Every row gives one point. To make a cloud, some directions were put in groups of two or more. Within a group, all points are equally far from the middle, so they leave a hole (a ring in 2 directions, a hollow ball in 3). The other directions are filled evenly. Then the cloud was stretched, turned, moved and blurred a little. Count the holes, and give their numbers of directions, smallest first.

Cloud:
[[ 22 -17 -12]
 [-15  12  -7]
 [ 24   6  34]
 [ -7   9  32]
 [-32  -6  74]
 [ -8  -9   4]
 [  0   0  34]
 [ 22  33  39]
 [-54  -5  52]
 [-21   3  43]
 [  2  24   5]
 [-24  31 -19]
 [ 22  19  17]
 [ -1 -20  81]
 [ -7 -44  37]
 [-30  14 -31]
 [  4 -14  16]
 [-50 -41   7]
 [-33 -18 -47]
 [-38  24  33]
 [  5 -17  55]
 [ 13   0  56]]
Holes: 0

Cloud, 28 rows:
[[ -1  13  -8 -29]
 [ 37 -11  24  52]
 [-63  -7  15  -2]
 [-11   0  43  24]
 [ 20  14  58 -33]
 [-42   3  18 -15]
 [-33  26 -62   8]
 [ 36   7  32  -6]
 [-32  30  58   1]
 [-23 -19  44  24]
 [ -4 -34  26  43]
 [-20  19 -10  21]
 [ 18  48  -8  10]
 [-29  18 -60 -25]
 [-48  37  10 -13]
 [ -4  22  19  35]
 [ 20 -44  64  16]
 [-49   2  52  23]
 [-62  -3  36  -1]
 [ 52  21  18  21]
 [-15  -8  39  10]
 [ 12  11  -2  38]
 [ -5 -13  -3 -32]
 [  6  38   8  25]
 [-16  56  -3  21]
 [  4 -37 -50  -9]
 [-31 -32 -18  47]
 [ -9   4  17  17]]
Holes: 0

Cloud (53 x 6):
[[ 21  46  -2  -3  23 -57]
 [ -4 -14  -2  27 -22 -36]
 [ 20 -21 -23  18  26  49]
 [ 38 -11  -9   1  -1 -67]
 [ -4  20 -11  29  -6 -77]
 [-13 -15  10  -9 -14 -71]
 [-53 -40  -6 -25   1   8]
 [ 21   0   9   6  17   7]
 [-34 -72 -24 -19 -15  23]
 [  1  10  18  -2 -14 -71]
 [ 28  -1 -58 -21  16 -51]
 [-15 -30 -23 -39 -28 -42]
 [  7   2  -5  17  18  18]
 [-15 -44 -25  13 -19  26]
 [-47 -42  -5 -31  23  50]
 [-48 -36 -21 -13 -26  20]
 [ -6  -3 -66  26  33  44]
 [-16 -44 -21 -40 -26  17]
 [ 38  13 -40  -7  32 -57]
 [ 28  -8  22  -5   0 -12]
 [  3 -47 -30   3  24 -21]
 [-28 -54  -6 -11 -25  44]
 [  4 -82  -1 -15  10   2]
 [  0 -37  12 -45  20   9]
 [ 15   6 -41 -21  15  43]
 [ -9 -40 -55  12 -14  17]
 [  7 -67 -12   0 -10  58]
 [-13 -38   2 -15 -42  16]
 [ 48 -25 -16   3  -6   7]
 [ -2 -44 -64  -3  -6  15]
 [ -1  24  -9  20   3 -24]
 [ -4  11 -47 -34  11 -26]
 [  6  29 -18  31  19 -38]
 [ -2  -2 -45  -4  48 -13]
 [-26 -19 -59   2  38  54]
 [ 12 -34  26   8  10  22]
 [-27 -15  16 -29 -21 -63]
 [ 14 -27  23  -3 -12 -47]
 [ 73  15 -39  17  22 -44]
 [ 37   5  -4  -2 -32 -56]
 [ 50 -15 -25   8  25 -47]
 [-17 -21 -25 -26 -19 -57]
 [ -5  -3 -49 -38 -33 -44]
 [ 30  13 -74   6  21  21]
 [  5 -15  36 -11 -38 -30]
 [  3 -17 -45 -36   7  21]
 [ 37  21 -27  22   9 -69]
 [ 27 -10 -53 -12  -3  19]
 [ 17  33  41 -29   2 -14]
 [ 45 -20 -40  23  -6 -12]
 [-16   2 -41 -40 -27 -34]
 [-23   6  20 -27  23 -24]
 [-29   8   0   2   9  39]]
Holes: 1 (2)

Cloud (91 x 9):
[[ 19  13 -24  28 -34  64   1 -37  -4]
 [ 12   7  44  29   7  22  29 -48 -46]
 [-38  23  38 -20  22  27 -31 -10 -11]
 [-51  58  54 -24 -14   5  16 -14  14]
 [ 42  18  22 -19  -9  52  -6  -7  41]
 [-43 -56  28  18  26  24 -18 -11 -56]
 [ 11   8 -22 -23 -27   6 -15  -3  46]
 [  3 -40  -3 -45 -14  67 -41  20  54]
 [  8  32 -15  18 -25   1 -30 -28 -33]
 [  8  34  11  30  20 -26  36 -18 -38]
 [-37  49  -6 -28 -29 -14   2  -4  30]
 [ -8  13 -38   8 -39  12  39  24  20]
 [ 12  17  18 -24   2   3 -72   1  18]
 [-18 -74   9  16  -6  49 -36 -15 -18]
 [-19  25 -52  -1  19  -6  12   2 -54]
 [ 29 -35 -57  -1 -13  -3 -12 -39   1]
 [ -2 -10 -27  29  33  51  45 -20   2]
 [-41  22  -1  49 -10  24  18  -5 -18]
 [ 26 -24 -13 -10  12  -4  -5   5 -85]
 [ 18   2 -12  -6  38  21 -11  -3 -56]
 [ 20  76   7 -16  39 -22  42 -11 -21]
 [ 39  -6  23  37 -35  45 -10   0 -10]
 [-57  15  30  23  -2  -1  26 -24   2]
 [-35  -8  -8  32  28  37  15  -7 -42]
 [ 27  -6  10  28   5  -9   4  35 -86]
 [-60 -39  13 -45  -2  63  15  27  -9]
 [ 22  25 -43  38   5 -16  11   3  -5]
 [-13  14 -38  36  20 -11  41  17 -51]
 [ 41  26   1 -46   9  36  30  12  -2]
 [ -7 -11 -15  34  12  -4 -17 -31   1]
 [-18  25 -16  44 -28  24  17  12 -37]
 [-13  46  -2  17   7  63  -4  29  51]
 [-15   3 -20 -21 -43 -15  -9 -11  24]
 [ 22  46 -17 -18  -3  20   8  41  31]
 [-23   9 -54  49 -35  27   0  20  -6]
 [-35   2  23  46 -42  53 -30 -19  -7]
 [-55 -27  20   7  12   8  37 -44 -57]
 [ -4  20  34 -19  13  52 -29 -15  24]
 [-31 -10 -42  36 -31  16 -49  -4 -13]
 [-27   8 -52   9   5  -6  49 -18  -6]
 [-28  28  17 -40  31 -11 -15  51 -35]
 [ -2 -25 -22 -12  12 -19  32 -53 -53]
 [-37  50  38 -11  43 -21 -17  -7 -46]
 [  1   4 -42  36 -46  -4 -11  -5  17]
 [ 50  21  -3  -5  -1  65   1  27  43]
 [ -7 -25 -19 -13 -33  34  26 -69  31]
 [ -5  18  18 -20 -39  -7 -25 -12 -44]
 [ -8   7  24 -35 -12  23  -8  21 -39]
 [-11  18  31 -16  20  34 -33  16 -14]
 [-62   1  -6  35  26   8  31  38 -47]
 [-38  -7  42 -19  35  23  13 -62 -61]
 [ 31  63 -18  34 -13   5 -14   6  17]
 [-35  39 -20 -21  36   0  15  -6  38]
 [-70   3   7  -4  16  -6  39  38 -12]
 [-20  32 -15 -20  71  46  24  25  39]
 [ 11 -27 -24  -3  14  -6 -14 -13 -69]
 [-14  44  -2 -29 -48  21  26 -37  -2]
 [ 11  -9 -17  38 -36  70  -5  47 -20]
 [-35  17  28  22 -11  71  -7 -15 -10]
 [-57 -10   7   7  10  32  32  31   9]
 [-13  16  10 -37 -56  14   4 -42   2]
 [ -3 -25  -2 -50 -11  37  48   1 -36]
 [-34  50  41 -19  47  30  33  16 -21]
 [ 40 -15 -14  26 -33  13  33  30 -61]
 [ 16  -8   5 -26   0 -34   2  -6  -8]
 [-23   6  45   8  21  19 -65 -11 -31]
 [-32  39  13 -24 -32  59  12  36   4]
 [ -8  21  27  29  -6  54 -50  14  34]
 [ 20  13  -3 -40  33 -15 -20 -62 -27]
 [-24 -32  -8   9 -26 -26 -15   2 -47]
 [-10 -20 -20 -17  24  42  71 -20  11]
 [ -4  25  15 -19 -20  44 -13  -9  63]
 [ 29  16  -1  34 -23  29 -10  32 -40]
 [ 22 -53 -37  12   6  49 -14  36  17]
 [-24 -29 -31  15 -28  38 -25  10 -22]
 [ -2  27 -25 -30 -47 -10  56  35 -66]
 [-33   8  26  37 -36  44  20  25   8]
 [-38   6  35 -12 -15  27  46 -61 -58]
 [  3 -49 -49  13  25  16 -23  26  -4]
 [ 11  51   9 -10  41 -15   7  31 -14]
 [-29  -9 -24  24  11   7  31 -31 -39]
 [ 13 -15 -13  11 -42  41  -2 -16 -35]
 [ 46  27  18 -23  31  39  23  27  -9]
 [-58  30   5 -37  42 -11 -23 -24  10]
 [ 64  31 -15  27  30 -29 -21 -14 -56]
 [-28 -20 -14 -44 -17  51  21  21   3]
 [ -1 -15 -44   3 -18  -1  29 -25 -21]
 [ 36  19  18  10  33 -11 -10  14 -18]
 [ 30  13 -24   0  42  -9  -9   0 -74]
 [ 54 -11   1  32  23   6 -13 -34 -43]
 [-15  28  11 -37  -6  66  15 -10  36]]
Holes: 1 (3)

Cloud, 107 rows:
[[ -6  20 -41   7  38 -26   3 -64   4]
 [ 30  -8  30 -23 -18  25 -30  51 -12]
 [  9  39 -31 -27  23   3   0 -41 -65]
 [  3  -9 -15  12   6   5 -14  75  40]
 [-21 -58  17  21  25  -5   6  13  -5]
 [ -8  27 -75  18 -32  19   1 -19  -7]
 [ 29  15   8  -1  20 -22 -71  -9 -35]
 [-32  -9  12  22 -54 -21  -4 -22 -32]
 [ 23  -2   3  26  19  13 -39  58  13]
 [  6 -56 -12  20 -14  20  22  40  54]
 [ 22 -46 -15   4 -25 -26 -18  57 -12]
 [-13 -30 -47  13 -45  38 -34  22  16]
 [-47  -1  39  16 -21  15 -10   4 -11]
 [ 42 -36 -27  11 -31  -4  -2 -16   4]
 [-10  79 -26  10  13  32 -24 -33   0]
 [-24 -67 -35  -4  13  19 -14 -25  -4]
 [ 26  53 -10  22  -9 -15 -29 -57 -52]
 [ 26  47  -9 -20 -12  59 -25   1  -3]
 [-18 -31 -73   5  23  -5  -3 -22 -21]
 [-22 -93 -40  42 -36  11  19  31  29]
 [-57  -7 -16 -17  17 -33  17 -18   6]
 [ -7  16  26  14  11 -10 -70  -3  40]
 [ 27  -4 -70 -12 -20 -20 -17 -14  -5]
 [-42 -31 -17 -20  16  42   5  31 -11]
 [  9  42 -20  -9 -55 -23 -33   1 -16]
 [-49  -5   3  12   8 -19  28 -38  18]
 [ 22  32  12   2 -40  36 -34  29  35]
 [-61 -38 -10  11  12   2  15 -19 -26]
 [ -8   7  24   0 -35 -11 -19  12 -57]
 [-23   9   4 -45 -17 -18   8   5 -29]
 [-14  23 -41  -2  17  26  29  23  -2]
 [-34  36   2 -20 -23 -15   8  18   8]
 [ -2  10  13 -39  29   3 -42   5  47]
 [  7  29  -6 -23 -19  22   2  -6 -72]
 [ 10  44 -43  14  49 -10 -22 -18  20]
 [-11  36  -1 -34  -9  -7   1 -75 -29]
 [-38 -54 -42   0 -19  44  10  14 -29]
 [ 56  19 -31   6  -8   8 -36  31  38]
 [ 11  44 -28  22 -40  11  -7 -13 -57]
 [-61  15  -3 -15   1   3  15 -49 -23]
 [ 24  69  -7   6  35 -39 -43 -56  -3]
 [-47 -38  -1 -19  11  23  31  29  18]
 [ -8 -78 -11   7 -26  33 -27  -6  25]
 [-25 -30   6 -26  44   7 -21  29  28]
 [-34 -58 -37  22 -39  13 -14  58   4]
 [-17  33 -53   7  -7 -25   6 -69  10]
 [ 16  52 -61  -8 -26  -9 -12 -22  11]
 [ 49  63 -32 -32 -10  -5 -39 -28 -44]
 [-55 -42 -15 -15   2   2 -17 -22  26]
 [-13   9  21  22  -9  25 -45  17  62]
 [-29 -39 -30   8  12 -19 -30 -51  -5]
 [ 10  27   7   4  13   0 -54 -34  65]
 [  5  36  -7 -23  44  26  -2 -45 -27]
 [-12  54   6 -37   6   6  -2 -12  28]
 [  1 -17 -37  34  26 -10 -34   3 -19]
 [-56  -6   5  -6  20  -4 -29   6   8]
 [-66 -38 -20  21 -10  26  30 -31   2]
 [ 33 -18 -46   1 -14 -15 -59   0  38]
 [-44 -71 -52  -2 -34   7  29  12   3]
 [  0 -31 -17   4   8  53 -42  30  53]
 [  6  27  26  31  19  -9  -6  -9  -3]
 [-17 -66 -29  11 -59  24  25  31 -16]
 [-36 -32 -17   3  -1  63 -24  23  15]
 [ 40  62  -3  29  -3   2 -34   8  23]
 [-34 -48 -29  38 -20  24  22  29  60]
 [  8 -22  -2 -14 -62 -12  -2  21   6]
 [-14  76 -42  -5  21 -16  -8 -40  16]
 [ 37 -19  38  22 -21 -29 -45  19  18]
 [-33  22 -59  -7   1 -15  -3 -18  38]
 [ 29  43 -27 -14  21  12  10 -38   9]
 [ -6 -34 -39  -4 -23 -10  -1 -20  53]
 [ 17  50 -69 -24  18 -20 -20 -11 -19]
 [  5  32 -42  18   4  49 -47   2  14]
 [  6   6 -37   7  16 -20 -19  29 -41]
 [ 11  19  -7   3 -15  69 -33 -18   4]
 [-32  -3 -30 -10  49  25   0  15   1]
 [ 36 -24  14  25   5   0 -62  40   1]
 [  4  -6 -18   5 -26 -39   9 -30 -59]
 [-21 -23  17 -12  42 -26 -13  12  42]
 [-30   6   2  32  -6  29 -46 -32   7]
 [  4   2  21  16 -10  43 -11 -25  47]
 [ -7  12 -18   5  21 -36 -64   5  35]
 [  3 -29  30 -11 -24 -26 -32  49  29]
 [-49 -33 -62  14 -25  30  27  -2  24]
 [ 48 -29  -9   0 -38  18 -18  18  26]
 [ 33  47   7  12 -25  38 -32 -48   2]
 [-51 -38  10  23 -26  28   5   3  55]
 [  8 -49  11  46  -7  12 -23  58  20]
 [ 32   3 -27  -7 -40  -2  15  12   5]
 [-16  12 -18  13 -43  14  15  45  27]
 [ -4 -55 -61  31   4  24 -28   9   3]
 [ 38  16 -44  24 -11   4  -5  -8  36]
 [ -2 -35 -53  54 -30  -6 -14   7  34]
 [-11  82   5  18 -14  -2 -18 -24 -23]
 [-15  -3 -77   0  25   4  13 -32   0]
 [-22 -11 -47  -3 -24   6 -35  46   7]
 [ 44  79 -10 -10  32   3 -52 -19 -38]
 [-27 -46  -5   1 -50  25 -29 -15  -4]
 [ 27  -6 -23  18 -15  56  -1  39   3]
 [ 31  43  28 -23  -1   2 -40  46  16]
 [ -8  52 -31  28 -41   6 -19 -45 -37]
 [ 21  67  21 -35  -6 -16 -44  18  -9]
 [-16 -66  12  22 -15  63 -14  31  29]
 [ 14  56   0  13 -33  28 -19 -31  31]
 [ -1  22 -42 -20 -23 -11 -10 -33  36]
 [ 25  21 -31 -49  25 -19 -42   9 -14]
 [  4  19  39 -19 -28  34 -24   6 -41]]
Holes: 1 (9)
